Rows are points. The window is the flat piece filled in between its corners: a triangle in 3 columns, a solid with four corners in 4, and so on. A path goes straight from each point to the next, and from the last back to the first. After which points does the path pass through the window?

Window (3 x 3):
[[0.09, -0.01, -0.35],
[0.22, 0.14, -0.01],
[-0.32, -0.20, 0.79]]
Path:
(1): [-0.01, 0.37, -0.19]
(2): [0.52, -0.27, 0.30]
(3): [0.18, -0.53, -0.45]
(4): [-0.03, 0.27, -0.05]
(5): [-0.05, 0.13, -0.30]
(6): [0.20, -0.14, -0.29]
(7): [0.30, -0.03, -0.35]
(8): [0.27, 0.33, -0.19]
Through the window after points: 1, 3, 5

Window (4 x 4):
[[-0.57, -0.17, -0.12, 0.30],
[0.30, 0.43, 0.05, 0.20],
[0.12, 0.03, 0.29, -0.10],
[-0.37, -0.14, 0.00, -0.32]]
Path:
(1): [-0.24, -0.19, -0.05, -0.13]
(2): [-0.13, 0.20, 0.62, 0.13]
(3): [-0.34, 0.03, 0.11, -0.09]
(4): [-0.14, -0.34, -0.16, -0.31]
(5): [0.33, 0.10, -0.35, -0.21]
(6): [-0.77, -0.23, 0.54, -0.20]
(7): [-0.48, 0.25, 0.31, -0.05]
(8): [-0.23, -0.51, -0.15, -0.16]
Through the window after points: 3, 5

Window (6 x 6):
[[-0.06, -0.23, -0.54, -0.28, 0.19, 0.36],
[-0.21, -0.03, 0.63, 0.41, 0.11, 0.08],
[-0.17, -0.12, -0.33, -0.08, -0.23, 0.26],
[-0.35, 0.49, -0.40, -0.23, 0.11, 0.23],
[-0.08, 0.46, -0.27, -0.42, 0.31, -0.94],
[0.21, -0.41, 0.31, -0.41, -0.04, 0.05]]
Path:
(1): [-0.49, -0.30, -0.45, -0.44, 0.03, 0.03]
(2): [-0.39, 0.01, 0.17, -0.21, 0.00, 0.02]
(3): [0.11, -0.04, -0.11, 0.22, -0.02, 0.27]
(4): [0.13, 0.24, 0.01, -0.18, 0.06, -0.17]
(5): [-0.34, -0.12, -0.22, -0.66, 0.31, -0.70]
(6): [-0.33, -0.17, -0.12, -0.15, -0.17, 0.17]
(7): [0.02, -0.02, -0.41, -0.07, -0.15, 0.22]
(8): [0.07, -0.04, -0.27, -0.02, -0.08, 0.33]
Through the window after points: 2, 4, 6, 8

Window (8 x 8):
[[0.01, -0.07, -0.21, 0.18, -0.22, -0.58, -0.54, -0.45],
[0.37, -0.77, -0.06, 0.08, -0.42, -0.20, 0.30, -0.39],
[-0.10, 0.05, -0.13, 0.30, -0.05, 0.15, -0.17, 0.26],
[-0.51, -0.39, -0.08, 1.05, 0.09, -0.03, 0.26, -0.31],
[0.27, -0.11, 0.13, 0.07, 0.28, 0.33, -0.07, -0.13],
[0.31, -0.58, -0.10, -0.57, 0.14, 0.06, -0.21, 0.02],
[0.11, -0.39, 0.51, -0.25, -0.09, -0.40, 0.16, 0.50],
[-0.12, 0.76, -0.26, -0.38, 0.00, 0.06, 0.11, -0.13]]
Path:
(1): [-0.10, -0.15, -0.02, 0.30, -0.13, -0.01, -0.19, -0.44]
(2): [-0.15, -0.34, 0.29, -0.11, -0.29, -0.28, -0.03, -0.01]
(3): [0.59, -0.20, -0.10, -0.12, 0.39, -0.29, -0.12, 0.39]
(4): [0.14, 0.29, -0.27, 0.01, 0.01, -0.21, 0.12, 0.09]
(5): [-0.35, 0.24, 0.22, -0.54, -0.12, 0.14, -0.22, -0.42]
(6): [-0.23, -0.30, 0.55, 0.02, -0.14, 0.06, 0.01, -0.26]
(7): [0.51, -0.12, -0.27, -0.08, 0.19, -0.29, 0.02, 0.73]
(8): [0.36, -0.01, -0.07, 0.03, 0.09, -0.28, -0.07, -0.10]
(9): [-0.22, -0.18, 0.06, -0.33, -0.36, 0.10, -0.34, -0.01]
(10): [0.05, -0.34, 0.05, -0.08, -0.15, 0.08, -0.24, -0.07]
(11): [0.45, -0.32, -0.11, -0.53, 0.48, -0.72, 0.17, 0.25]
(12): [0.06, -0.03, -0.37, 0.22, 0.08, -0.07, 0.15, -0.09]
Through the window after points: 2, 4, 6, 10

Window (9 x 9):
[[0.00, 0.02, 0.41, -0.14, 0.14, -0.22, -0.45, -0.15, 0.10],
[-0.18, -0.40, -0.41, -0.30, 0.15, 0.80, 0.71, -0.95, -0.38],
[0.14, 0.03, 0.20, 0.43, 0.19, -0.22, -0.21, 0.34, -0.29],
[0.11, 0.16, 0.60, 0.22, -0.21, -0.57, -0.12, -0.13, 0.06],
[0.17, 0.20, -0.07, 0.17, 0.10, -0.55, -0.32, -0.08, -0.42],
[0.07, -0.08, -0.16, -0.34, -0.46, -0.03, 0.10, 0.25, -0.48],
[0.47, -0.18, 0.05, 0.22, -0.32, -0.18, -0.43, -0.10, 0.12],
[0.15, 0.24, -0.17, -0.08, 0.25, -0.73, 0.26, 0.13, 0.42],
[0.83, 0.04, 0.12, -0.13, 0.17, -0.15, 0.05, -0.21, 0.02]]
Path:
(1): [0.08, -0.59, 0.44, 0.07, -0.14, -0.63, 0.10, -0.18, -0.10]
(2): [0.01, -0.54, 0.02, -0.05, 0.00, -0.66, 0.11, -0.04, -0.19]
(3): [0.06, 0.31, 0.24, 0.15, -0.02, -0.12, -0.31, -0.04, -0.11]
(4): [0.50, 0.50, 0.25, 0.12, -0.27, -0.22, -0.30, -0.04, 0.05]
(5): [0.18, -0.30, 0.03, 0.01, 0.13, -0.68, -0.22, 0.22, -0.13]
(6): [0.23, -0.24, 0.06, -0.06, 0.02, -0.56, -0.09, -0.19, -0.24]
(7): [0.14, 0.47, -0.06, 0.30, 0.07, -0.30, -0.39, 0.02, -0.32]
(8): [-0.14, 0.47, 0.12, -0.05, 0.08, -0.14, -0.19, 0.12, -0.20]
(9): [0.23, -0.64, 0.21, 0.03, -0.61, -0.42, 0.24, -0.25, -0.10]
(10): [0.35, -0.31, 0.20, 0.11, -0.03, -0.35, 0.02, -0.21, -0.34]
(11): [0.25, 0.43, 0.14, -0.14, -0.07, 0.08, -0.28, 0.03, 0.10]
(12): [0.04, 0.64, -0.19, 0.01, -0.02, 0.07, -0.20, 0.03, -0.09]
Through the window after points: 6

Window (12 x 12):
[[0.17, -0.67, -0.14, 0.31, 0.18, -0.31, 0.17, 0.14, 0.09, 0.03, 0.30, -0.62],
[-0.10, 0.79, -0.73, 0.75, 0.15, -0.01, 0.15, 0.15, -0.19, -0.28, -0.53, 0.15],
[0.06, 0.30, 0.03, -0.28, 0.17, -0.23, 0.35, 0.35, 0.04, -0.05, -0.20, -0.44],
[0.07, -0.13, -0.41, -0.04, -0.57, -0.40, -0.58, -0.39, -0.19, 0.38, 0.43, 0.34],
[-0.32, 0.60, 0.09, 0.48, 0.08, 0.25, 0.02, 0.03, 0.14, -0.13, -0.13, -0.12],
[-0.17, 0.11, -0.09, 0.09, 0.40, 0.01, 0.28, 0.13, 0.12, -0.23, -0.20, 0.40],
[0.20, -0.16, -0.30, 0.18, 0.20, 0.09, -0.49, -0.03, 0.62, -0.33, -0.29, -0.19],
[0.16, 0.24, 0.11, 0.23, -0.31, -0.76, -0.20, 0.44, 0.14, 0.25, 0.12, 0.00],
[0.34, -0.17, -0.12, 0.07, -0.26, -0.13, 0.45, 0.51, 0.15, 0.23, 0.33, 0.01],
[0.10, 0.20, 0.24, 0.00, 0.21, 0.06, -0.67, 0.22, -0.36, 0.34, 0.33, -0.05],
[-0.47, -0.14, -0.52, -0.37, -0.30, -0.28, -0.23, 0.32, -0.12, 0.38, 0.38, 0.20],
[-0.23, -0.16, -0.13, 0.20, 0.05, 0.26, -0.33, 0.16, -0.50, -0.36, -0.57, -0.24]]
Path:
(1): [-0.21, 0.23, -0.33, 0.22, -0.28, -0.25, -0.19, 0.22, -0.59, -0.65, -0.01, -0.03]
(2): [0.38, 0.39, -0.59, -0.18, -0.10, -0.66, -0.08, -0.07, 0.41, -0.65, 0.40, -0.34]
(3): [-0.18, -0.06, 0.02, 0.18, -0.01, 0.03, -0.18, 0.28, 0.01, 0.49, -0.05, 0.15]
(4): [-0.01, -0.03, -0.34, 0.12, -0.03, -0.23, 0.08, 0.18, 0.06, 0.22, -0.17, -0.10]
(5): [0.15, 0.57, -0.05, 0.17, -0.03, 0.03, 0.09, 0.25, -0.21, -0.39, 0.20, 0.03]
(6): [-0.28, -0.12, -0.25, 0.13, -0.04, 0.09, -0.17, 0.30, -0.42, -0.54, 0.17, -0.15]
(7): [0.21, 0.26, 0.14, 0.01, 0.19, -0.10, -0.19, 0.08, 0.03, 0.49, -0.56, -0.19]
(8): [-0.09, 0.02, -0.18, 0.25, 0.18, 0.16, -0.15, 0.16, -0.10, 0.04, -0.42, -0.10]
Through the window after points: 4, 6, 8

Window (14 x 14):
[[0.76, -0.17, 0.11, -0.02, 0.31, -0.01, 0.29, 0.35, -0.26, 0.25, -0.06, 0.03, -0.29, 0.01],
[-0.17, 0.25, 0.14, 0.87, 0.40, 0.06, 0.21, -0.40, 0.03, 0.21, -0.30, 0.13, 0.01, -0.03],
[0.05, 0.10, 0.27, -0.40, 0.61, -0.38, 0.53, -0.44, -0.04, 0.08, 0.32, 0.00, -0.34, -0.13],
[-0.15, -0.15, -0.18, -0.49, 0.47, 0.60, 0.29, 0.23, 0.66, 0.24, 0.40, -0.01, 0.47, 0.22],
[0.12, -0.36, 0.36, -0.19, 0.04, -0.07, 0.11, -0.50, -0.48, 0.18, 0.34, -0.46, 0.11, 0.17],
[-0.62, 0.30, -0.34, -0.10, -0.12, 0.50, 0.31, 0.11, -0.02, 0.47, -0.36, 0.32, -0.45, 0.10],
[0.06, -0.50, -0.07, -0.40, 0.29, -0.20, -0.09, -0.14, -0.09, 0.24, 0.39, -0.63, 0.04, -0.12],
[-0.27, -0.44, -0.47, -0.18, 0.43, -0.16, 0.19, -0.35, -0.46, 0.39, 0.13, -0.25, 0.24, 0.70],
[0.64, -0.35, -0.10, 0.25, 0.04, -0.01, -0.02, -0.74, 0.12, 0.08, 0.66, 0.09, 0.01, 0.06],
[-0.06, 0.13, -0.24, -0.14, -0.60, 0.16, -0.54, 0.15, 0.08, 0.21, 0.32, 0.52, 0.30, -0.38],
[0.23, 0.13, -0.22, 0.04, 0.07, -0.26, -0.14, -0.20, 0.02, 0.29, -0.35, -0.31, 0.25, 0.31],
[0.12, 0.03, -0.53, 0.24, -0.17, 0.11, 0.57, -0.14, -0.15, 0.26, 0.36, 0.10, 0.05, 0.13],
[0.35, 0.17, -0.36, 0.06, 0.62, 0.20, 0.09, -0.45, -0.07, 0.17, 0.36, -0.23, 0.25, 0.20],
[-0.26, -0.20, 0.06, -0.34, -0.06, 0.09, 0.22, -0.28, -0.19, -0.18, -0.12, 0.14, -0.13, -0.40]]
Path:
(1): [0.23, -0.13, -0.12, -0.16, 0.25, -0.12, 0.24, -0.11, -0.07, 0.40, 0.10, -0.17, 0.16, -0.14]
(2): [0.02, -0.06, -0.02, 0.05, -0.01, -0.01, -0.15, -0.30, -0.26, -0.06, 0.17, 0.05, -0.24, 0.22]
(3): [0.03, -0.06, -0.13, -0.10, 0.31, -0.14, 0.12, -0.22, -0.14, -0.16, 0.43, 0.07, -0.40, 0.36]
(4): [0.17, -0.11, -0.14, 0.02, 0.16, 0.35, 0.33, -0.13, -0.14, 0.63, -0.04, -0.12, 0.38, -0.16]
(5): [0.20, -0.08, 0.14, -0.37, 0.33, 0.28, 0.71, -0.29, 0.08, 0.82, 0.20, -0.04, -0.06, -0.27]
(6): [0.05, -0.10, -0.24, -0.08, 0.35, -0.05, -0.10, -0.18, -0.03, -0.09, 0.28, -0.22, 0.15, 0.19]
(7): [-0.19, 0.02, -0.06, 0.05, 0.21, -0.23, 0.15, 0.33, -0.14, 0.06, 0.04, 0.01, -0.14, 0.29]
(8): [0.72, -0.22, -0.12, -0.14, 0.37, 0.38, 0.38, -1.14, 0.01, 0.45, 0.00, -0.39, 0.20, -0.18]
Through the window after points: 5

Window (14 x 14):
[[0.25, 0.56, 0.18, -0.32, 0.07, 0.19, -0.22, -0.05, 0.21, 0.45, 0.40, -0.45, 0.19, 0.20],
[0.33, -0.05, 0.31, 0.00, -0.44, -0.60, 0.32, 0.07, -0.26, 0.24, -0.25, -0.18, 0.00, 0.12],
[-0.32, -0.32, -0.20, -0.15, -0.42, -0.08, -0.34, 0.29, 0.50, 0.49, 0.26, -0.17, -0.08, -0.22],
[-0.45, -0.11, -0.35, -0.48, -0.27, 0.32, -0.34, 0.42, 0.07, -0.08, -0.36, -0.03, 0.24, -0.37],
[-0.26, 0.37, 0.04, 0.06, 0.11, 0.15, 0.01, -0.27, 0.02, 0.24, 0.61, 0.00, 0.04, -0.13],
[0.13, 0.46, -0.51, -0.08, 0.15, -0.25, -0.01, 0.04, 0.22, 0.15, 0.64, -0.20, 0.27, -0.05],
[0.02, 0.20, -0.31, -0.31, 0.34, 0.02, 0.16, -0.50, 0.29, -0.04, 0.41, -0.29, 0.07, 0.31],
[0.38, 0.47, -0.28, -0.15, 0.37, -0.01, 0.09, -0.48, -0.07, 0.24, 0.49, -0.31, -0.28, -0.26],
[0.15, -0.29, 0.31, -0.24, 0.05, -0.65, 0.87, 0.02, -0.47, 0.17, -0.23, -0.61, 0.24, -0.27],
[0.15, 0.60, -0.18, -0.07, -0.19, -0.18, 0.37, -0.40, 0.35, 0.48, 0.23, -0.21, 0.14, -0.33],
[0.03, -0.23, 0.49, -0.41, 0.19, -0.59, 0.63, 0.46, -0.02, -0.08, -0.32, -0.15, -0.19, -0.04],
[-0.28, -0.14, -0.15, -0.10, -0.26, 0.19, -0.23, 0.34, 0.57, -0.47, 0.36, -0.39, -0.09, -0.22],
[-0.07, 0.49, -0.32, -0.15, 0.02, 0.00, 0.54, -0.15, -0.07, 0.24, 0.58, -0.41, -0.32, 0.09],
[-0.01, -0.33, 0.06, 0.07, -0.04, 0.39, -0.09, 0.64, 0.29, 0.17, -0.38, -0.12, 0.17, 0.00]]
Path:
(1): [-0.44, 0.12, -0.11, 0.38, 0.25, -0.22, 0.10, 0.14, 0.02, -0.06, 0.36, -0.53, 0.17, -0.33]
(2): [-0.28, 0.43, -0.03, 0.61, 0.21, -0.42, 0.21, -0.31, -0.16, 0.04, 0.00, -0.50, 0.11, 0.42]
(3): [0.44, 0.06, -0.09, -0.80, -0.33, 0.07, 0.19, 0.25, 0.17, 0.38, 0.45, -0.08, -0.13, -0.35]
(4): [0.03, 0.13, -0.14, -0.24, -0.12, -0.01, 0.10, 0.12, 0.14, 0.02, 0.34, -0.10, 0.13, -0.09]
(5): [-0.42, 0.06, -0.10, 0.00, 0.24, -0.30, -0.10, 0.01, 0.27, 0.42, -0.14, -0.58, 0.08, 0.03]
(6): [-0.33, 0.17, 0.07, -0.09, 0.18, -0.48, 0.11, -0.07, 0.23, 0.13, -0.10, -0.40, 0.07, -0.02]
(7): [0.23, -0.24, -0.07, -0.55, -0.32, 0.37, 0.23, 0.63, -0.09, -0.03, -0.12, 0.15, -0.01, -0.33]
(8): [0.34, 0.18, -0.20, -0.51, -0.17, 0.16, -0.01, -0.14, 0.36, 0.07, 0.26, -0.13, -0.19, -0.03]
Through the window after points: 2, 6, 8

Window (14 x 14):
[[0.02, -0.10, 0.10, -0.44, -0.26, -0.75, 0.03, -0.51, 0.14, -0.57, -0.33, -0.24, 0.28, 0.61],
[0.34, 0.02, -0.50, -0.33, -0.36, -0.79, 0.31, -0.09, 0.21, -0.07, -0.15, 0.11, -0.48, 0.61],
[0.11, -0.41, 0.10, -0.08, 0.48, -0.23, -0.27, -0.25, -0.17, 0.21, 0.06, -0.06, -0.28, -0.27],
[-0.30, -0.16, -0.04, -0.57, 0.21, 0.11, 0.26, -0.23, 0.35, 0.11, -0.12, 0.45, 0.41, 0.24],
[0.07, -0.39, 0.68, 0.44, 0.16, -0.22, -0.36, 0.21, -0.38, -0.35, -0.49, 0.05, -0.05, 0.44],
[0.38, 0.22, -0.02, -0.65, -0.22, -0.94, 0.61, -0.01, 0.11, -0.12, -0.59, -0.28, 0.21, 0.39],
[0.03, -0.05, 0.13, 0.08, 0.09, -0.69, -0.13, 0.13, 0.23, -0.12, 0.36, 0.29, -0.22, -0.65],
[-0.19, -0.14, -0.30, -0.04, 0.10, -0.85, 0.01, 0.49, -0.24, -0.25, 0.31, -0.31, -0.39, -0.10],
[-0.42, -0.03, 0.24, -0.30, -0.19, 0.05, 0.16, -0.34, 0.56, 0.46, -0.30, -0.12, -0.12, 0.37],
[-0.16, -0.20, -0.03, 0.61, 0.85, -0.25, -0.48, 0.08, 0.32, 0.13, 0.12, 0.05, 0.09, -0.34],
[0.02, -0.11, -0.18, -0.27, -0.41, 0.19, 0.15, -0.38, 0.25, -0.07, -0.55, -0.09, 0.51, 0.08],
[-0.36, -0.35, 0.22, 0.83, 0.51, -0.39, -0.27, -0.14, -0.37, 0.35, 0.33, 0.28, 0.16, -0.40],
[-0.19, 0.41, 0.07, -0.19, 0.19, 0.38, 0.42, -0.62, 0.25, -0.07, -0.15, 0.06, 0.10, 0.08],
[0.23, -0.18, 0.29, -0.18, -0.09, 0.24, 0.43, -0.35, 0.39, 0.01, 0.10, -0.21, 0.38, 0.44]]
Path:
(1): [0.02, -0.68, 0.13, 0.41, 0.36, -0.36, 0.54, -0.17, 0.16, -0.22, 0.25, -0.16, 0.02, 0.03]
(2): [0.08, -0.46, 0.17, 0.00, 0.21, -0.04, 0.63, -0.16, 0.24, -0.09, -0.34, -0.05, -0.16, 0.05]
(3): [-0.06, -0.03, 0.04, 0.01, 0.03, -0.17, -0.14, -0.19, 0.15, 0.07, 0.07, -0.04, 0.31, 0.12]
(4): [0.03, 0.02, 0.10, -0.11, -0.08, -0.27, -0.15, 0.05, -0.15, 0.05, 0.11, -0.14, -0.03, 0.02]
(5): [-0.10, -0.29, -0.05, -0.15, 0.29, -0.52, 0.16, -0.15, 0.21, 0.01, -0.15, -0.05, -0.21, -0.01]
(6): [-0.38, -0.68, -0.23, -0.02, 0.46, -0.35, 0.52, 0.04, -0.03, -0.53, -0.16, 0.08, 0.00, 0.05]
(7): [0.27, 0.24, 0.27, -0.23, -0.08, -0.44, -0.14, -0.23, 0.14, 0.26, 0.05, -0.17, -0.03, 0.19]
(8): [0.16, 0.21, 0.23, -0.44, -0.06, -0.20, -0.55, -0.12, -0.52, 0.19, 0.14, 0.22, 0.12, -0.13]
(9): [-0.17, -0.41, -0.17, 0.27, 0.21, -0.29, 0.71, -0.06, 0.65, -0.06, -0.34, -0.14, -0.01, 0.27]
(10): [-0.04, -0.37, 0.31, -0.03, 0.05, -0.56, 0.43, -0.31, 0.47, 0.05, -0.50, 0.11, -0.11, -0.02]
(11): [-0.13, 0.25, -0.13, -0.13, -0.08, -0.24, -0.20, 0.06, -0.12, -0.05, 0.28, -0.12, 0.22, 0.26]
(12): [-0.11, 0.14, 0.03, 0.50, 0.30, -0.14, -0.61, 0.17, -0.08, 0.28, 0.28, 0.00, 0.31, -0.38]
(13): [-0.14, -0.46, -0.02, 0.02, 0.55, -0.48, 0.23, -0.20, 0.37, -0.18, -0.15, 0.09, -0.18, 0.10]
(14): [-0.23, -0.31, 0.22, -0.11, -0.02, -0.53, 0.34, 0.10, 0.30, -0.08, -0.25, -0.05, -0.30, -0.18]
(15): [0.28, 0.08, -0.13, -0.10, 0.23, -0.26, -0.31, -0.41, -0.08, -0.01, 0.22, 0.12, 0.09, 0.07]
(16): [-0.12, 0.10, 0.02, -0.11, -0.02, -0.30, -0.26, -0.01, -0.09, 0.11, -0.12, 0.08, 0.08, 0.07]
Through the window after points: 2, 4, 12, 14, 16
